Rows are points. Each copy is the shape, with its points in the same order, stretched, turned, moved and blurred by noise. Say if it was mirrored as well.

Shape (7 x 2):
-12, -27
-25, -34
4, 26
31, 36
-15, 35
-7, 19
11, -21
Copy 1 (7 x 2):
-13, 36
-12, 41
17, -21
-5, -33
42, -17
20, -5
-34, 22
Copy 1 is: only turned
Copy 2 (7 x 2):
42, -14
53, -11
-35, 10
-48, -3
-43, 28
-25, 15
28, -26
Copy 2 is: mirrored
Copy 3 (7 x 2):
-34, -46
-32, -60
11, 12
14, 53
34, -3
11, 3
-26, -19
Copy 3 is: mirrored
Copy 4 (7 x 2):
6, 29
-4, 30
-24, -16
-4, -31
-55, -18
-28, -17
36, 24
Copy 4 is: mirrored

Shape (7 x 3):
-25, 11, -48
-11, -3, 17
-29, 16, 23
46, 1, -12
-4, -7, -4
-25, -4, 3
27, -3, -24
Copy 1 (7 x 3):
37, -7, 22
-5, -17, -5
-15, -28, 10
5, 30, -13
11, -9, -6
7, -23, 0
17, 20, -7
Copy 1 is: mirrored
Copy 2 (7 x 3):
60, -35, -14
-10, 8, -24
1, 27, -30
-29, -9, 25
1, -11, -17
12, -3, -32
-4, -22, 9
Copy 2 is: only turned
Copy 3 (7 x 3):
41, 47, 38
5, 19, -12
-1, 38, -35
-42, -39, 40
12, 2, 16
28, 30, -5
-21, -22, 47
Copy 3 is: only turned

Shape (7 x 4):
-3, -12, -24, 5
4, 42, -14, 20
-46, 12, 29, 7
-10, -7, -26, 18
5, 29, 2, -26
-8, -1, -24, 5
10, 3, 3, -7
Copy 1 (7 x 4):
-2, -18, 5, -6
10, -15, -35, -28
-16, -21, -60, 16
-10, -21, -2, -13
32, -4, -19, 16
0, -19, -3, -7
11, 4, 2, 7
Copy 1 is: mirrored
Copy 2 (7 x 4):
17, -12, 1, -11
13, 28, -13, -1
-27, -5, -23, 4
24, -13, -8, -7
-19, 31, 0, -19
12, -6, -2, -15
-7, 9, 11, -4
Copy 2 is: only turned

Shape (9 x 6):
2, 12, 28, -11, -7, -3
44, 4, -8, 10, 27, -36
-20, -10, -44, -21, -13, 41
-16, 16, 4, 12, -20, 5
-29, -20, -34, -17, -7, 4
21, 8, 22, -1, -48, -20
21, -8, -26, -8, 21, -9
22, 26, -24, -13, 27, -30
9, 19, 14, 11, -11, -11
Copy 1 (9 x 6):
4, 22, -3, 1, -6, -6
-6, -32, 40, -5, 2, 18
-29, -16, -60, 35, -36, -12
6, -14, -30, -13, -22, -7
-41, -9, -41, 6, -28, -19
28, 12, 35, -14, -2, -33
-28, -22, 4, 17, -11, 9
-26, -28, 26, -20, -40, 25
14, -11, 4, -15, -10, -1
Copy 1 is: only turned
Copy 2 (9 x 6):
1, -15, 15, -10, 8, -16
3, 57, 26, -6, -24, -17
-24, 6, -7, 30, 28, 45
-6, -12, -18, 6, -1, -7
-1, 16, -9, -3, 14, 43
-24, 7, -10, -6, 24, -31
-1, 43, 23, 5, -8, 16
32, 46, 19, 6, -4, -16
-6, 2, -2, 1, -3, -22
Copy 2 is: only turned

Shape (12 x 8):
13, -12, -11, 19, 8, -22, 34, 31
-18, 19, 9, -2, -10, 18, 8, -14
2, -4, 24, 9, 10, -5, -3, 16
2, 17, 5, -1, 16, 11, -4, -10
23, -8, -13, 26, -11, -10, 3, 38
-15, -2, 11, -16, 2, 16, 12, 6
-17, 2, -24, -19, -5, 17, 2, -15
8, 11, -4, -28, 19, -1, -5, 3
-14, 6, 23, -19, -16, -9, 0, -7
-27, 8, 1, 4, 21, -23, 2, 15
-16, -8, 8, -12, 4, 20, -14, -19
22, 5, -14, 16, 11, 1, 3, 60
Copy 1 (12 x 8):
26, -13, -6, -3, -18, 32, -26, -10
-9, -13, -27, -17, -4, -3, 18, -8
-12, 11, -2, -14, -8, 7, -13, -10
-14, 14, -23, -7, 5, -5, 4, -14
15, -14, 9, 8, -12, 5, -30, 2
1, 2, -22, -26, -4, 12, 11, 6
1, -18, -18, -6, 24, -2, 23, 6
7, 13, -5, -2, 15, 9, 17, -6
-6, -16, 5, -21, 7, 4, 28, -13
-9, -7, -2, 3, -3, 38, 8, -11
-25, 7, -17, -18, 26, -12, 8, 0
21, 7, -5, 13, -32, 17, -25, 13
Copy 1 is: only turned
Copy 2 (12 x 8):
-25, -12, 21, -13, 22, 5, 23, 20
14, -5, 1, 19, -10, 12, 18, -19
3, 0, -3, -26, 1, -8, 0, 10
5, 16, 8, 6, -17, 1, 16, 0
-29, -22, 31, -16, -4, -5, -2, 12
-7, 12, -6, 3, 10, 27, 11, -9
-21, 10, 2, 44, -5, 35, 5, -12
-32, 38, 4, 9, 3, 9, 10, 3
-1, -1, -7, 8, 14, -4, 0, -18
-7, -2, -28, -10, 11, -8, 18, 13
4, 10, -7, 21, -14, 19, -11, -2
-40, 0, 18, -33, -7, 4, 21, 15
Copy 2 is: mirrored

Shape (15 x 9):
6, 27, 7, 20, -7, -16, -9, -18, 15
19, -23, -1, 16, 31, 12, -22, 9, 3
5, -21, -2, 30, -3, 16, -16, 11, 23
5, -9, 31, -9, -3, -1, 37, -34, -10
18, -9, 19, -13, -2, 32, 19, 9, -16
-2, 0, -9, 17, 11, 20, -20, 5, 2
9, 1, 37, 3, -7, 5, 42, -15, -26
2, -1, 8, 5, 2, -12, -21, 6, 7
-32, 2, 43, -13, -6, 0, 17, -19, 2
6, -14, 16, 3, -9, 4, 22, -12, -45
7, -1, -1, 17, 26, 15, 1, 10, -1
-12, 6, 6, -5, -12, -27, 23, -7, 12
15, 0, -26, 20, 21, 9, -11, 8, 2
20, -2, -6, 3, 8, 8, -23, 2, 11
-19, 0, 5, -8, -13, 0, 3, -30, 16
Copy 1 (15 x 9):
-10, -13, -10, -26, 27, 7, 0, -1, 9
10, 30, -17, 10, -6, -4, -28, 8, -3
16, 22, -6, -21, -2, 10, -9, -1, -16
-12, -2, -1, 9, 40, -14, 32, 2, -15
-7, 18, -18, 20, -5, 9, 20, -10, -14
4, 15, -12, -10, -30, 1, -15, 6, -1
-25, -4, -5, 2, 38, -9, 28, -21, -28
-1, -2, -4, 0, 15, 12, -16, 5, -6
-17, -7, 8, 1, 25, -1, 21, 21, -32
-9, -13, 0, 8, 15, -20, 16, -21, -30
-11, 26, -8, -1, -13, 2, -14, -5, 0
-17, -13, 25, -2, 33, 12, 12, -6, 3
2, 21, -6, -4, -23, 2, -20, -8, 21
9, 13, -19, 5, -1, 10, -13, 7, 14
5, -8, 4, -6, 5, 1, 18, 23, -1
Copy 1 is: mirrored
Copy 2 (15 x 9):
-26, 4, 5, -7, 14, 19, -32, 4, -28
14, -37, -6, -6, 1, 25, -1, 29, 25
4, -42, -7, -18, -15, 4, -5, 20, -17
-51, 53, -39, 1, -5, 5, -10, 16, 0
16, 12, -38, 18, -8, -7, -5, 0, -8
19, -29, 11, 4, -3, 10, -25, 23, 6
-26, 43, -43, -3, 9, -12, -23, 11, -16
-10, -16, 2, -5, 9, 10, -8, -11, -1
-60, 39, 5, 27, 10, -17, -28, -14, -15
-6, 22, -47, -17, -10, -9, -27, 14, 19
22, -12, 6, -1, 14, 2, -8, 26, 10
-34, 43, 7, -24, 2, -3, 5, -23, -8
34, -18, 13, -17, 0, 16, -8, 32, 22
13, -25, -5, -2, -10, 32, -4, 6, 1
-42, 27, 11, 6, -16, 9, -21, -1, -10
Copy 2 is: mirrored
Copy 3 (15 x 9):
11, -18, -4, -13, 6, -19, 23, -22, 31
-31, 3, -12, -10, -36, -4, -16, -13, -5
-31, -9, 12, -21, -18, 0, 3, -10, -10
33, -40, -3, -27, -6, -1, -15, 19, 3
13, -4, 2, -31, -9, 33, -21, 14, -7
0, 11, 12, -7, -20, 1, 3, -13, -3
35, -34, 3, -43, -6, 5, -14, 11, 16
-8, -1, -6, -19, 1, -15, -2, -21, 5
51, -25, 2, -40, 6, -2, 7, -5, -17
21, -20, 21, -22, -8, 0, -37, 7, 11
-3, 4, -4, -22, -30, -5, -1, -2, 4
12, -15, -5, -29, 21, -30, 4, 14, 5
-20, 15, 0, 0, -26, -11, -6, 0, 9
-18, 6, -9, -3, -10, 4, -4, -9, 4
27, -16, 8, -6, 6, -5, 6, 7, -14
Copy 3 is: mirrored
Copy 4 (15 x 9):
-11, 11, 21, 16, 13, -10, 22, -7, 0
9, -11, 16, 20, -34, -47, -28, -5, -12
-23, -22, -1, 25, -14, -58, -19, -1, -30
-8, 5, -5, 49, 21, 34, -10, -15, 16
-3, -18, 6, 34, -9, 26, -27, 17, -18
4, -11, 14, 25, -30, -28, 4, 11, -30
-5, -23, 8, 57, 20, 49, -12, 3, 12
-3, -1, 9, -1, -7, -26, 6, -19, -12
-26, -4, -16, 33, -9, 16, 16, -27, -3
20, -20, 8, 47, 20, 44, -7, -7, -6
10, -26, 13, 27, -29, -16, -13, 23, -4
-7, 0, -25, -1, 21, 3, 16, -8, 18
22, -12, 11, 11, -19, -30, -4, 27, -10
4, 9, 19, 0, -12, -30, -6, -1, -18
-16, 20, -16, 18, 3, -7, 24, -21, -12
Copy 4 is: mirrored

Shape (13 x 9):
23, 25, 9, 16, 10, -29, -6, 18, -17
-5, 0, -12, -7, 13, -31, 11, 2, 23
2, -23, -18, -14, -23, -12, -3, -11, 3
-5, -3, 11, 2, 12, 23, -25, -10, -23
-7, 9, -19, -7, -20, 5, 11, -30, 24
6, 20, 4, -15, 8, -2, 31, 17, -1
9, -10, 5, -12, 14, -4, -18, -27, 12
7, -8, -20, -14, 14, -16, 21, -9, -12
29, -3, -9, -10, -41, 18, 14, 18, 29
7, 18, 19, 7, 8, -6, 16, -4, -24
-5, 3, 22, 22, -20, 22, 24, -7, -9
-22, 11, 32, 5, 5, -5, 35, -22, 6
15, 6, 3, -18, -24, -16, -21, 17, -5
Copy 1 (13 x 9):
-17, 24, 35, 21, -37, -14, 6, -19, -11
39, -19, 10, 18, -14, 4, 9, 20, 4
7, -3, -3, -23, 15, -5, -3, 30, 5
-24, 2, 18, -11, 2, 46, -3, 2, -15
8, -3, -16, -15, 30, 30, 32, 15, 12
-6, -22, -14, 21, -31, 6, 27, -11, 15
15, 3, 18, -2, 12, 42, -15, 14, 12
17, -24, 17, -16, -10, 15, 10, 27, 6
-26, 3, -27, -1, 35, -37, 6, -19, 24
-9, 2, 4, 0, -30, 16, 19, -14, -5
-10, -8, -25, -17, 8, 1, 22, -22, -16
37, -22, -33, 6, -22, 35, 26, -9, 2
-35, 25, -4, 12, -15, -14, -4, -1, 11
Copy 1 is: mirrored
Copy 2 (13 x 9):
42, 16, 9, 24, -1, 13, -40, 41, -10
38, -8, 6, -19, -10, 2, 12, -4, -7
7, -14, 11, -20, -10, -7, 14, 0, 18
-17, 16, -35, 12, 4, 13, -21, 16, -9
-4, -23, 11, -25, 11, -12, 2, -24, -4
22, -22, -2, 25, 5, 33, 11, 10, -11
-7, 5, -3, -30, -17, -3, -1, 7, -22
18, -5, 4, -20, 8, 9, 24, 23, 8
-7, -3, 38, 30, -20, 12, 5, -18, -2
10, -18, -9, 21, 18, 16, -20, 34, -13
-21, -32, -9, 45, 29, -2, -13, 0, -22
2, -60, -20, 5, 27, -7, 3, -2, -41
24, 0, 13, 9, -27, 16, -22, 16, 10
Copy 2 is: only turned
Copy 3 (13 x 9):
17, 1, 18, -21, 5, 23, -25, 21, 24
-6, 17, -8, 5, 25, 13, -11, 19, 32
-17, 3, -8, -10, 23, 4, 14, 12, 4
3, -11, 13, -10, -3, -16, 4, -23, 2
-14, -2, -5, -7, 6, -15, 2, 26, 18
22, 9, -5, 1, -6, 9, -18, 35, 9
2, 2, 19, 7, 21, -12, 19, -1, 27
4, 6, 6, 5, 35, -1, -7, 18, 10
-14, 12, 3, -14, -20, 16, 12, 37, -8
22, -17, 12, -2, 2, 2, -22, 17, 13
-1, -37, 5, 2, -22, -3, -24, 16, -6
12, -31, -6, 20, -2, -9, -26, 20, 28
3, 8, -5, -32, 3, 20, 10, 14, 13
Copy 3 is: mirrored
Copy 4 (13 x 9):
8, 42, 0, 8, -41, 1, -44, 40, 8
-9, -11, -26, 20, -23, -15, 10, 35, -2
-15, -15, 14, 19, -3, -5, 25, 0, 23
25, -11, 11, -16, -1, 17, -9, -22, -16
2, -20, -33, 15, 30, -13, 24, -9, 34
-4, -15, -26, 4, 15, 3, -50, 40, -1
15, -2, -14, -5, -18, 17, 25, 2, 9
-24, -21, -13, 5, -25, 8, -23, 13, 10
-16, -6, 12, 9, 60, -26, 4, 39, 39
2, 12, -11, 12, -12, 27, -51, 10, -5
-7, 3, 0, 15, 39, 19, -37, -21, -15
1, -6, -37, 34, 14, 33, -21, -11, -28
20, 12, 25, 14, -6, -7, 3, 35, 28
Copy 4 is: mirrored

Shape (15 x 11):
-2, -3, 20, -15, -31, -23, -21, 5, -23, 32, -7
24, -1, -14, -3, -8, 14, 16, -35, 19, -13, -9
14, -28, -25, -28, -25, 31, 9, -6, -19, 15, -21
-12, 11, 12, 12, -3, 2, 10, -9, -16, 9, 7
28, -20, -4, 9, -6, 6, -5, 14, -9, -20, -21
-6, -2, -32, 15, -19, 28, -27, -8, -16, -3, 12
-3, 21, 11, -2, 18, -23, -7, -1, -25, -11, 13
16, -7, 26, -20, -19, 4, -16, 11, 29, -15, 9
-6, 21, -20, 10, 10, -22, 10, 18, -16, 12, 26
-9, 21, -26, 20, 26, -10, 13, -17, 2, 11, 11
-30, -22, 4, -8, 0, -12, -2, 7, 24, -15, 8
-24, -2, -26, -11, 33, 7, 18, -17, 9, 32, -6
-17, 22, -25, -32, 22, -21, 6, -19, 20, 1, -30
-18, -16, -14, -28, -27, -24, -8, 14, -2, 12, 14
-16, -7, -10, -14, 3, -6, -30, -40, -6, 23, 13
Copy 1 (15 x 11):
-7, 23, 6, -31, -3, -1, 9, 35, -6, -8, -11
14, -21, -12, 25, 4, -27, -8, 17, 21, -8, 21
-11, 0, 0, 5, -12, -37, -21, 48, 33, -19, -13
1, -7, 17, 7, 15, -2, 15, 3, 4, -9, -16
-23, -4, 12, 10, 3, -39, -17, 16, -8, -3, 21
2, 28, 37, 7, -8, -23, -3, 10, 31, -7, 9
-17, 15, 11, 16, 24, 10, -7, -1, -9, 4, -8
6, -11, -1, -25, -4, -4, -28, -4, -7, -6, 18
-30, 2, 9, 7, 7, 10, 9, 0, 23, 21, -9
-6, -6, 11, 42, -1, 7, 22, 5, 24, 9, -1
14, -3, 10, -6, -26, -3, -9, -6, -2, 19, -14
3, -17, 4, 40, -26, 14, 10, 26, 30, -2, -26
6, -10, -7, 37, -8, 16, -10, 46, 15, 28, 4
-7, 22, -3, -29, -23, -2, -10, 23, 24, 21, -18
19, 37, 8, 13, -21, 10, 8, 19, 17, -15, -15
Copy 1 is: only turned
Copy 2 (15 x 11):
-39, -14, -34, -9, 49, 49, 19, 18, 21, -27, 14
14, 31, -6, -28, -12, -24, -15, 9, -5, -2, 14
29, 48, -13, -6, 30, 22, -14, 9, 3, -44, 4
-24, -21, -4, 12, 13, 0, 5, 3, 13, -10, -13
25, 9, -8, 7, 9, 1, 28, -21, 11, -10, 25
10, -5, 19, 10, 48, -18, 20, 14, 44, -36, -13
-19, -35, -31, 24, 25, -5, 32, 0, -5, 18, -4
-6, -6, -1, -1, -5, 12, 19, 35, -19, -30, 44
-11, -30, 7, 34, 39, 0, 6, 9, 15, 25, 1
-13, -15, 18, -9, 18, -29, -8, -3, 5, 32, -25
-21, -28, 23, -20, 12, -10, -2, 20, -35, -19, 15
-3, 6, 23, -34, 17, -4, -33, 9, -35, 7, -47
8, -9, -25, -60, 8, 4, -23, 14, -44, 25, -33
-22, -11, -5, -6, 57, 25, -7, 32, -4, -25, 30
-37, 7, -4, -38, 56, -13, 11, 24, -2, -7, -23
Copy 2 is: mirrored
Copy 3 (15 x 11):
-13, -29, 4, 3, -19, 17, 19, -45, 17, -15, -12
-1, 12, 11, 8, 8, -28, -16, 15, -18, -24, 31
-24, -20, 22, 19, 20, 21, 2, 15, 0, -43, 17
3, -9, -1, -2, 12, -11, 1, 4, 1, -3, -17
-3, 23, -8, -16, 3, 26, -3, 10, 7, -37, 19
-28, 1, -21, -6, -13, 20, 14, 33, -31, -26, 5
-2, 15, -2, 16, -11, 5, -3, 0, 21, 10, -18
-34, 8, 7, -31, -8, -2, -9, -12, 22, -7, 21
2, -15, 1, 9, -13, 24, -27, 10, 6, -2, -16
17, -9, -18, 25, -3, -16, -18, 16, -19, 0, 7
-19, 10, -12, -8, 11, 2, -25, -29, -17, 0, 14
2, -31, -14, 41, 20, -14, -12, 6, -14, 4, 17
14, -2, 12, 40, -2, 2, -3, -21, -16, 29, 37
-26, -29, 16, 10, -12, 31, -21, -35, -5, -11, 0
-35, -15, -20, 38, -17, -24, 6, -15, -19, -13, 4
Copy 3 is: only turned
